Each row of a before or after table is a point. The points were changed in one or more steps. Then noise was added and the rows were shuffled. The steps act on columns, c1 being the first. Name the steps. A step turns or swaps two columns, mirrors them in a line or flattens them onto one, adds a multiple of one to another, or multiplies or shifts one. Angles are multiples of 10 degrees, from the lower column toward the higher: turns from -170 to 170, lines from 10 to 170 but not 90. Use the fewest steps. Two steps may share a column if one is a turn and the other turns, adds or multiplies; they go together, in the order done. Otherwise the lowest column goes first.

Before (11 x 2):
-0.03  +0.33
+0.40  -0.03
+0.11  +0.14
+0.34  -0.42
+0.48  +0.16
-0.26  -0.14
-0.05  -0.51
+0.15  +0.24
+0.26  +0.01
+0.57  -0.05
+0.62  +0.25
After:
+0.41  +0.93
-0.02  +0.24
+0.37  +0.06
-0.09  -0.58
+0.65  +1.17
+0.52  +0.79
+0.35  +0.58
+0.25  +0.39
+0.10  +0.53
-0.25  -0.52
+0.09  +0.34
Steps: add 1.5 times c1 to c2

Before (9 x 6):
+0.14  -0.22  +0.05  -0.43  +0.13  +0.80
+0.56  +0.11  -0.05  +0.49  +0.91  +0.07
-0.62  -0.17  +0.01  +0.14  +0.24  +0.14
+0.00  +0.16  -0.62  +0.50  +0.55  +0.44
-0.25  +0.59  +0.13  -0.23  -0.33  -0.06
+0.68  -0.19  -0.45  -0.22  -0.41  +0.13
-0.36  +0.30  -0.99  +0.01  -0.25  +0.76
+0.09  +0.32  +0.38  +0.70  -0.57  +0.62
+0.02  -0.03  +0.05  +0.18  +0.58  +0.02
After:
+0.17  +0.18  -0.56  -0.23  +1.02  +0.07
-1.04  +0.67  -0.18  +0.10  -0.21  +0.76
+0.36  +0.66  +0.11  +0.90  +0.03  +0.56
+0.10  +0.20  -0.14  -0.38  -0.19  +0.82
-0.33  -0.10  +0.58  -0.05  +0.27  +0.12
-0.01  +0.56  +0.30  +0.00  -0.42  -0.04
+0.02  -0.03  +0.01  -0.22  +0.56  +0.01
-0.05  -0.14  -0.80  +0.06  -0.48  +0.09
-0.52  +0.36  -0.29  +0.03  +0.73  +0.44
Steps: turn c1 and c3 by -60 degrees; add 0.5 times c6 to c2; turn c4 and c5 by 40 degrees
